Each row is a point. Each copy is the shape, with its points in the same order, stretched, turned, moved and blurred by noise. Say if it was mirrored as well.

Shape (8 x 2)
[[ 4.8 -3.5]
 [-4.9  1.3]
 [-0.9 -0.4]
 [ 4.6 -1.7]
 [-1.0  3.4]
 [ 3.0  1.7]
 [-3.9 -1.2]
 [ 8.0 -2.0]]
Copy 1 (8 x 2)
[[ 0.4  5.5]
 [-4.2 -4.3]
 [-2.6  0.0]
 [ 1.4  3.6]
 [ 0.4 -3.3]
 [ 2.6 -0.3]
 [-5.1 -1.7]
 [ 3.9  6.1]]
Copy 1 is: mirrored
Copy 2 (8 x 2)
[[-4.0  2.4]
 [ 4.5 -3.9]
 [ 1.2 -1.4]
 [-2.4  3.3]
 [ 4.3  0.9]
 [ 1.2  3.6]
 [ 1.9 -4.3]
 [-4.1  6.0]]
Copy 2 is: mirrored

Shape (8 x 3)
[[ 3.9  1.4  0.1]
 [-2.2 -0.7 -2.2]
 [-4.0 -7.4 -6.2]
 [-1.3  0.6 -4.5]
 [-4.5  0.6  3.2]
 [ 0.2 -2.0  1.9]
 [ 2.4  4.4  2.4]
 [ 3.2 -4.4 -2.8]]
Copy 1 (8 x 3)
[[ 3.4  1.4  0.2]
 [-1.9 -2.1 -2.5]
 [-1.3 -7.4 -8.7]
 [-1.4 -4.2 -0.7]
 [-5.1  3.9 -2.4]
 [ 0.7  2.6 -3.9]
 [ 1.0  4.1  2.4]
 [ 4.8 -2.4 -5.1]]
Copy 1 is: mirrored
Copy 2 (8 x 3)
[[ 4.8  1.7  0.5]
 [-0.5 -0.5 -2.3]
 [-1.8 -6.8 -6.2]
 [ 0.6  0.7 -4.7]
 [-4.2  0.6  2.7]
 [ 0.7 -1.6  2.2]
 [ 2.9  4.5  2.4]
 [ 4.7 -3.8 -2.3]]
Copy 2 is: only turned
Copy 3 (8 x 3)
[[ 3.9  0.4  0.5]
 [-0.5 -1.1 -3.7]
 [-1.7 -7.7 -6.9]
 [ 1.0 -0.4 -5.7]
 [-4.1  1.0 -0.3]
 [ 0.0 -2.6  0.9]
 [ 1.8  4.2  1.3]
 [ 5.0 -5.7 -2.7]]
Copy 3 is: only turned

Shape (7 x 3)
[[-1.2 -0.6 -1.4]
 [-2.4 -5.0 -2.5]
 [-5.2 -5.4 -1.6]
 [-0.5  4.0  4.2]
 [ 1.4 -3.9  1.7]
 [ 3.8  4.5 -0.9]
 [-2.6 -5.6 -3.3]]
Copy 1 (7 x 3)
[[-1.3  0.2 -1.0]
 [-4.2 -3.2 -2.3]
 [-6.6 -2.9 -0.3]
 [ 2.0  2.9  4.6]
 [ 0.5 -4.2  0.6]
 [ 5.1  3.1 -1.0]
 [-4.4 -3.7 -3.0]]
Copy 1 is: only turned
Copy 2 (7 x 3)
[[-1.5 -0.4 -0.8]
 [-4.5 -4.1 -1.6]
 [-5.5 -3.7 -3.6]
 [ 2.8  3.5 -4.8]
 [ 1.7 -4.9 -2.9]
 [ 4.5  2.0  2.6]
 [-4.5 -4.7 -0.8]]
Copy 2 is: mirrored
Copy 3 (7 x 3)
[[-0.7 -2.0 -0.8]
 [-2.2 -6.7 -0.2]
 [-4.9 -6.5  1.1]
 [ 0.6  4.9  3.1]
 [ 1.9 -4.2  3.3]
 [ 4.4  2.6 -2.4]
 [-2.4 -7.7 -0.8]]
Copy 3 is: only turned

Shape (8 x 4)
[[-2.3  0.7 -0.5 -1.5]
 [ 6.3  5.9  4.6 -0.8]
 [ 1.6 -3.4  0.7 -3.4]
 [-4.1 -3.4  4.3 -2.1]
 [-4.6 -1.2  0.6 -2.5]
 [ 0.4 -3.6 -4.5  3.4]
 [ 5.9 -2.1 -2.2  5.1]
 [-1.5 -2.2 -0.6  0.0]]
Copy 1 (8 x 4)
[[ 0.5 -1.8  1.9 -3.9]
 [ 7.4  7.7  1.4 -2.5]
 [-3.7  2.9  0.2 -4.6]
 [-4.7  0.2  6.8 -4.1]
 [-2.2 -3.2  3.5 -4.9]
 [-4.0 -1.3 -2.7  1.9]
 [-1.0  5.0 -4.4  4.1]
 [-3.2 -1.3  2.0 -1.0]]
Copy 1 is: mirrored
Copy 2 (8 x 4)
[[-1.6  0.9 -0.4 -1.8]
 [ 0.4 -7.2  1.7  4.7]
 [ 0.5 -2.6 -1.2 -5.5]
 [-2.0 -0.3  3.8 -5.1]
 [-2.6  1.1  0.7 -4.6]
 [ 4.8  3.2 -3.3 -1.8]
 [ 7.3 -0.6 -2.4  2.1]
 [-0.1  0.5 -1.4 -3.2]]
Copy 2 is: mirrored
Copy 3 (8 x 4)
[[-1.6 -1.3 -2.5 -1.7]
 [ 1.3  4.5  7.0 -3.9]
 [-5.8 -0.6 -0.3 -5.4]
 [-3.8 -5.9  1.4 -3.3]
 [-2.1 -3.9 -2.5 -2.9]
 [-6.3  1.4 -3.2  1.8]
 [-7.7  4.9  2.2  1.8]
 [-4.1 -1.6 -1.0 -0.6]]
Copy 3 is: mirrored

Shape (7 x 4)
[[-1.6 -4.1 -0.1 -2.5]
 [ 0.5 -1.3  0.3 -1.1]
 [ 5.6  4.2  3.3  2.0]
 [ 2.8 -6.2  1.2 -0.7]
 [ 0.6 -6.2  0.5 -2.8]
 [ 4.1  3.0  8.0  6.5]
 [ 1.6 -1.4 -1.5  2.4]]
Copy 1 (7 x 4)
[[ -1.2  -0.5   2.0  -0.6]
 [  1.2  -1.1  -0.6  -0.3]
 [  6.6  -2.2  -5.6  -1.3]
 [  1.3  -4.7   2.7   1.0]
 [ -1.4  -3.6   4.2  -0.3]
 [  4.8  -7.1 -10.3   1.9]
 [  3.9  -1.6  -0.4   2.8]]
Copy 1 is: mirrored
Copy 2 (7 x 4)
[[-2.0 -2.8 -4.0 -3.1]
 [-0.6 -1.0 -1.4 -1.2]
 [ 1.5  2.8  6.5  2.2]
 [ 0.1 -5.8 -0.4 -3.6]
 [-0.7 -5.0 -3.0 -4.7]
 [-2.4  0.6 10.9  3.9]
 [ 0.6 -1.7 -1.3  2.6]]
Copy 2 is: only turned
Copy 3 (7 x 4)
[[-1.3 -2.1 -1.7 -2.6]
 [-0.2 -0.2  0.5 -1.7]
 [ 2.9  3.6  6.6 -0.1]
 [ 2.5 -3.9  0.1 -3.7]
 [ 0.3 -3.6 -1.2 -4.2]
 [ 3.0  0.0  9.4  3.3]
 [ 3.4  0.2 -0.4  0.4]]
Copy 3 is: only turned

Shape (10 x 6)
[[  6.9   2.8   1.2   2.3  -3.1   1.6]
 [  3.5  -3.8  -3.7   2.0  -1.5   3.4]
 [ -1.9  -1.9   1.3  -0.3   0.2   3.0]
 [  5.2   1.1  -1.6  -3.6  -2.0   5.1]
 [  3.5   0.1  -3.2  -2.3   1.1   1.2]
 [ -0.9   0.0   0.5   4.6   5.4   5.4]
 [  4.6  -0.9   1.8  -2.9  -0.4   1.2]
 [ -4.3  -2.4  -2.7  -8.3   3.3  -2.1]
 [-10.0  -1.4  -3.1  -0.1  -0.8  -0.2]
 [  1.5   0.3   2.8   1.1   4.1   2.8]]
Copy 1 (10 x 6)
[[ 4.1  5.4  3.5  7.5 -3.1 -1.5]
 [ 0.7  1.5 -3.3  7.4 -0.6 -1.3]
 [-4.1  1.1  0.8  1.0 -0.7 -1.0]
 [ 0.3  7.6 -2.1  4.3 -3.9 -3.1]
 [ 2.0  4.6 -2.9  1.6 -0.1 -1.7]
 [-3.9  2.2  2.9  3.9  5.3  1.4]
 [ 0.4  3.8  1.0  2.3 -2.3 -5.2]
 [-2.7  0.2 -4.9 -7.8 -0.4 -1.6]
 [-4.7 -3.4 -2.0 -3.8 -1.6  6.3]
 [-2.2  3.1  3.8  1.7  3.2 -2.0]]
Copy 1 is: mirrored
Copy 2 (10 x 6)
[[ 7.7  1.7 -3.3  1.7 -0.4  4.1]
 [ 0.7 -1.3 -4.0  4.0  4.4  4.2]
 [-0.8 -1.0  2.1  2.1  2.0  4.2]
 [ 2.0  1.4 -3.6 -1.2  2.0  8.9]
 [ 0.5  2.6 -2.6 -0.9  3.7  4.6]
 [-0.2  3.9  4.3  6.3  5.4  4.4]
 [ 3.7 -0.6 -0.9 -2.1  2.6  4.6]
 [-6.9  0.3  1.4 -5.9  2.6  1.9]
 [-9.1 -0.6  1.6  3.9 -2.1  0.3]
 [ 2.9  2.7  3.9  2.0  4.3  3.8]]
Copy 2 is: only turned
Copy 3 (10 x 6)
[[ 6.4 -0.2  4.0  3.3  1.6  1.9]
 [ 3.9 -5.3  1.2 -1.2 -1.8  4.9]
 [-2.9 -1.2  1.3 -2.1 -0.3  2.1]
 [ 3.8 -1.5 -0.2 -1.8  5.9  4.1]
 [ 3.6 -2.6 -0.8 -3.9  2.8  0.5]
 [-0.9 -0.8  6.6 -5.6 -3.2  2.6]
 [ 0.9 -2.8  1.1 -0.6  4.7  0.2]
 [-3.9 -1.6 -7.1 -7.7  3.4 -3.8]
 [-3.8  1.9 -4.8 -3.7 -5.9  1.5]
 [-0.9 -0.7  4.9 -3.7  1.8 -0.1]]
Copy 3 is: mirrored

Shape (11 x 8)
[[-1.4 -1.8  8.2  4.6  1.5 -1.1 -1.0  1.5]
 [-1.0  0.8 -4.4 -1.7 -2.5  6.5 -1.4 -4.8]
 [ 5.9 -1.2 -4.5 -2.7 -2.3 -1.9  0.1  5.9]
 [-2.1 -0.5 -4.6 -0.5 -0.5  6.3  7.3  0.4]
 [-1.5 -1.1 -4.4 -1.8  0.9  2.7  6.0 -3.8]
 [-0.7  1.1 -4.0 -1.7  2.1  0.6 -1.0  8.1]
 [ 0.5 -1.7 -2.2  6.0  1.9  3.1 -0.9  0.5]
 [-0.8  0.8  0.5  1.8  1.8 -0.8  0.4 -4.3]
 [ 0.0  6.1 -0.5 -1.2 -4.9  0.3  0.0 -2.2]
 [-1.8 -0.2 -4.3  3.0  3.0 -2.0  2.4 -4.7]
 [-0.2  3.9 -2.7  0.2  3.7 12.0  1.1 -1.2]]
Copy 1 (11 x 8)
[[-1.2 -1.0  8.3  2.5 -2.2 -2.7  1.1  6.0]
 [ 1.3 -0.8 -3.2 -1.8 -5.3  6.0 -0.2 -4.5]
 [ 5.8 -1.7 -7.3 -3.3  0.5 -2.2  1.1  4.6]
 [-3.6 -0.1 -6.9  0.9 -2.0  5.4  4.6 -0.5]
 [-1.6 -1.3 -4.4  0.8  0.4  3.1  5.0 -3.8]
 [-2.2 -0.5 -5.9 -3.1  0.7 -1.1 -2.7  4.0]
 [-0.3 -3.0 -1.0  4.6 -1.7  3.0 -2.3  2.8]
 [ 0.5 -0.4  2.0  2.7 -0.1 -0.6  0.8 -1.9]
 [ 3.8  4.3 -2.6 -0.7 -5.1 -1.1  0.6 -2.3]
 [-0.8 -2.6 -2.1  4.9  1.5 -0.9  0.7 -3.8]
 [-3.8  3.1 -2.9  0.4 -0.5 11.2 -2.6 -0.8]]
Copy 1 is: only turned
Copy 2 (11 x 8)
[[ 2.1 -4.3  4.3  4.7  1.3 -1.8 -1.8  0.3]
 [ 0.6  4.4 -2.0 -0.8  0.9  8.4 -0.6 -2.7]
 [ 6.2 -0.9 -3.0 -5.2 -2.5  4.0 -1.7  5.3]
 [ 2.3  1.1 -3.2  0.6  2.2  8.4  7.5  2.1]
 [ 1.9  1.8 -2.7 -2.7  2.9  4.3  7.0 -0.9]
 [ 3.0 -1.4 -2.5 -1.6  3.9  4.2 -2.4  9.5]
 [ 3.7 -0.3 -4.4  4.9  2.5  3.5 -1.0  0.9]
 [ 2.0  2.7 -0.3  1.3  2.8 -0.4  0.7 -1.0]
 [ 2.3  6.1  3.4 -1.0 -1.0  4.0 -0.7  1.0]
 [ 1.4  3.5 -5.2  0.7  3.9 -0.5  2.4  0.3]
 [ 3.2  2.8  0.7  2.8  8.3 12.3  0.8 -0.6]]
Copy 2 is: only turned
Copy 3 (11 x 8)
[[ 0.1  1.7  7.6  4.8 -0.2  1.2 -4.6  0.1]
 [-0.4  0.3 -4.5 -6.3 -0.7  2.4 -1.4 -1.7]
 [ 2.8 -1.7 -4.1  0.6  1.5 -5.9  0.3  6.2]
 [ 1.0  0.9 -2.4 -2.0  2.4  5.8  6.6  1.3]
 [ 1.1 -0.9 -2.8 -2.3  3.4  2.8  4.8 -3.0]
 [-1.9 -0.3 -1.7  0.8  6.1 -1.6 -1.9  7.0]
 [ 1.6 -1.2 -2.4  3.1  0.4  5.3 -3.9  0.2]
 [ 0.9  1.3 -0.4  1.0  2.2  0.9 -3.2 -4.5]
 [-1.0  7.0 -1.9 -3.2 -0.3 -2.4 -1.5 -1.1]
 [ 0.5 -0.5 -3.8  2.9  3.6  1.7 -1.0 -6.5]
 [ 2.2  2.4 -1.9 -5.8  4.7  9.9 -2.7  1.9]]
Copy 3 is: only turned

Shape (12 x 8)
[[ 2.5 -0.3 -0.1  1.0  1.2  2.4 -0.7 -2.4]
 [ 0.8  0.8  5.3  4.0  2.6 -6.5  1.9  7.5]
 [-5.7  1.1 -3.1  0.7 -0.7  3.9  2.5  3.2]
 [ 4.3 -5.0  4.8 -3.4 -5.9  0.5 -1.3 -2.1]
 [ 1.7 -2.4  6.6 -4.7 -1.6 -0.8  2.6  4.0]
 [ 2.0  3.8 -0.2  0.1  3.9 -2.1 -3.5  6.4]
 [ 3.3  0.2 -3.6  1.3 -5.6 -3.9  2.4 -2.1]
 [-1.5  2.8  0.7 -3.5 -2.0 -2.5  1.1 -0.5]
 [-5.6 -2.0 -2.9  0.6  4.4  2.7 -3.8 -0.7]
 [ 1.9 -1.7  2.5  2.5  0.7  0.1  2.2  2.0]
 [ 2.6 -0.2 -3.1 -4.3  3.5 -0.1  1.1  3.2]
 [ 4.5 -4.8 -2.0 -0.4  3.6  0.4  0.3  1.8]]
Copy 1 (12 x 8)
[[ 1.9 -1.5  1.5  1.4 -0.3  4.0 -2.1 -4.7]
 [ 1.7 -0.3  2.9  2.9  0.5 -5.5 -2.5  4.5]
 [-2.9 -4.2 -3.9 -1.6  1.5  5.3 -1.3  3.9]
 [ 2.5 -2.3  2.2 -2.2 -8.1 -2.9  3.2 -8.1]
 [ 1.9 -2.1  3.0 -1.6 -1.5 -3.1  5.4  0.4]
 [ 3.9  5.1  0.1  6.8  0.2  1.9  0.5  3.2]
 [ 3.7  0.7 -3.1 -4.5 -0.5 -2.4 -4.1 -4.1]
 [-1.0  4.0 -0.5 -2.4  0.2 -0.8  1.9  0.4]
 [-5.7 -2.4 -2.7  6.1  1.5  4.2  0.7 -1.2]
 [ 2.0 -4.7  1.9 -0.8  0.3 -0.1 -2.4 -1.5]
 [ 3.6  1.1 -1.7  3.0  5.0  1.3  2.6  0.9]
 [ 4.0 -4.1 -1.0  4.4  3.5 -0.1 -0.2 -3.1]]
Copy 1 is: mirrored
Copy 2 (12 x 8)
[[ 3.8  0.2 -2.6 -2.8 -0.3 -0.8  0.3 -1.1]
 [-1.9 -7.5  7.4  3.4  7.2  5.7  2.4  4.6]
 [-1.1  6.9 -0.9 -0.1  0.0  5.7 -3.6 -1.1]
 [-2.6 -3.7  1.1 -0.8 -7.2 -5.9  4.7 -4.7]
 [-7.3 -2.3  5.6  0.4  1.5 -3.1  3.3 -2.8]
 [ 1.6 -3.9  5.0 -0.4  6.8  1.8 -7.2  1.1]
 [-2.1 -3.6 -2.6 -4.1 -7.1 -0.1 -0.7  4.5]
 [-4.3  0.0  0.8  0.8 -1.8 -3.4 -2.6  2.6]
 [ 5.0  2.3 -6.2  3.3  2.0  2.8 -3.3 -3.9]
 [ 0.8 -2.2  1.1 -1.7  1.9  2.7  3.4 -0.5]
 [-3.5 -1.6 -2.4 -5.5  4.8 -0.3 -5.0 -1.2]
 [ 0.5 -4.5 -4.5 -5.3  3.1  2.1  0.1 -3.4]]
Copy 2 is: only turned
Copy 3 (12 x 8)
[[ 0.9 -1.9  0.8 -1.4 -0.1 -0.8  2.6 -3.3]
 [-3.2 -2.6  0.1 -1.3 -3.4 -4.8 -3.0  8.8]
 [-9.1  4.2 -4.9  2.0 -0.6  1.7 -0.4 -1.5]
 [ 7.8 -4.4 -2.7 -1.8 -5.9  4.7  2.2 -2.6]
 [-0.4 -4.3 -5.3 -4.1 -7.2  1.9  1.6  3.4]
 [-1.1 -0.1 -3.7 -1.8 -0.8 -9.9 -0.8  1.8]
 [ 3.9  2.9  0.6  4.6  2.0  0.7  3.9  3.8]
 [-0.9  0.2 -6.1 -1.6  1.8  1.8  0.7  3.7]
 [-4.8 -3.6 -6.4  1.5  3.1 -1.6 -2.6 -6.3]
 [-1.5 -2.6  1.1 -1.1 -3.0 -1.0  0.9  0.8]
 [-2.8 -2.5 -5.8  0.6 -0.6 -4.2  4.8  0.2]
 [ 0.4 -6.7 -1.3  2.7 -2.1 -4.1  3.8 -2.1]]
Copy 3 is: mirrored
Copy 4 (12 x 8)
[[ 0.2 -0.7  0.1  1.9  3.9 -0.6  0.9 -0.5]
 [ 1.9  3.6  3.9 -5.3 -7.3 -3.2  5.5  8.2]
 [ 3.5 -2.4 -6.5 -2.3  0.6  2.3 -6.1  1.7]
 [-0.9  0.3 -0.4  4.4 -4.0 -3.9  3.5 -8.4]
 [-3.9  0.8 -2.8 -4.0 -7.7 -2.2  4.7 -3.3]
 [ 1.3  5.7  1.2 -0.4 -0.9  4.8  2.7  7.5]
 [ 8.9  2.1  1.2  0.4  1.0 -2.9  2.6 -7.7]
 [ 1.2  1.0  0.3 -2.9 -1.2 -0.9 -2.8 -4.1]
 [ 0.3  0.7 -3.7  2.1  6.8 -2.4 -8.2  6.5]
 [ 1.2 -0.8  0.1 -1.5 -1.4 -2.3  4.1  1.6]
 [ 2.2  5.0 -3.5 -3.8  3.0  1.9  3.0  1.5]
 [ 1.9  4.7 -2.8 -0.9  4.6 -2.3  5.7  2.3]]
Copy 4 is: mirrored
